Rows are points. The last column is the point's height on a tilted bowl or saddle (a function of degree 2), plus a little noise. Along how many of its main directions does it bend up, bend down or stay straight?

Points (11 x 3)
[[ 60 -12  18]
 [-44 -16 -37]
 [-34 -23 -48]
 [  6  35 -53]
 [-18  -7 -20]
 [  7 -18 -16]
 [  6  13 -29]
 [-17 -32 -51]
 [ -1  47 -60]
 [ 27 -33   8]
 [  0  -6 -17]]
Directions: 1 up, 1 down, 0 straight

Points (15 x 4)
[[ 13 -34 -11 -20]
 [  7   1 -15  -8]
 [ 13 -10  15 -12]
 [-19  28  16 -20]
 [  2  10  17 -11]
 [-16  22  -5 -14]
 [ 13 -13  18 -14]
 [ 17  27  12 -17]
 [-39  -8 -13 -15]
 [-24 -24  -6  -7]
 [-38  60  -5 -60]
 [-40  12 -15 -23]
 [-12 -19  13  -5]
 [-24 -33 -11 -12]
 [  5 -18 -56 -39]]
Directions: 0 up, 2 down, 1 straight

Points (25 x 5)
[[ 38 -25   7  13  56]
 [ 19 -14 -22  -4  -3]
 [ 18  15  -1   5  16]
 [ -4  13 -28  16   2]
 [  2  -5  30  -1   1]
 [-46 -43  -5  15  28]
 [-30  -9 -26 -17  -7]
 [ 15  33  22  19   7]
 [ 12   4  -2 -13   9]
 [ 27  36  32   7  -1]
 [-17  14 -18  -9   8]
 [-22  -4 -29 -23  -7]
 [  6  19   4  -7  10]
 [ 17   3 -17  10   9]
 [ 22 -19  -1  -1  17]
 [ 36 -11   1 -10  36]
 [  1  12  23  -8  -2]
 [ -1  44 -10  -1  48]
 [ -2 -21 -26   5 -27]
 [-18   0  12  19   2]
 [ 41  10   1 -15  44]
 [ -5  12  29   0  -8]
 [-26  14   8 -24  32]
 [ -1  60   7  -8  60]
 [ 24  13  31  -7   1]]
Directions: 3 up, 1 down, 0 straight

Points (42 x 7)
[[ -6 -13   4  10  31  16  29]
 [-24   4 -13   0 -14 -20  21]
 [-14  -4  18  -7  -3  11   8]
 [ -1   3  16  15 -19 -32  15]
 [ 19  -5  -2   3  23  -2  19]
 [ 18 -34 -15  -7 -23  -1   7]
 [  4 -25  -4  10  -6  29  16]
 [ 12 -24 -20 -42   8  -2  16]
 [ 26  21  -8   9   9 -27  -5]
 [-14  25  15 -31  10  -9 -18]
 [ -4  -2  11 -14  -3   1   3]
 [-12  -9  23 -33  17  -4 -30]
 [-20   2   3  14  29 -17  -6]
 [ 27   3  16  -5  -9   5   9]
 [  1 -19  -1  22  38  -7   3]
 [-32 -24   2 -18  19 -23 -26]
 [-15 -16   5  26   1  13  19]
 [ 13  22   8  -1  32   4   6]
 [-29  23  14   9 -26 -14  28]
 [ -7  -8 -24  14   2 -24  -6]
 [  0   3  15   7  -9 -60  29]
 [-14  14  -6 -34  25 -43 -22]
 [-11 -28 -22  20  17   5 -10]
 [ 18  28 -12   3  -5 -32   3]
 [ 15   2 -15  25   2 -31 -10]
 [-24   4  -2  36  -7 -14   7]
 [ 40  11  13  -1 -16  49  22]
 [  1   0  28  39  13  19  59]
 [ 11 -15 -11  -9 -40  -9   2]
 [-18  20  -9 -26  -3 -10  23]
 [  0  -1  37  -8   3 -29   6]
 [ -2  -5 -52 -40 -34  10  60]
 [  3   2  -6  -4  21  -9   4]
 [-25   5  21  -2  18  -6   7]
 [  2 -15  12   4  15  -4  14]
 [-49 -18   1  -6  32  11  -4]
 [  9  17 -10 -42  23  -1   5]
 [ -3  -4 -16   9 -17 -23   6]
 [ 31  21   7  25   6   9   8]
 [ 13  42 -18 -32  -2 -14  32]
 [ 24   6  -8 -14  18 -17  13]
 [-13  30  15 -17 -23 -28  12]]
Directions: 3 up, 3 down, 0 straight
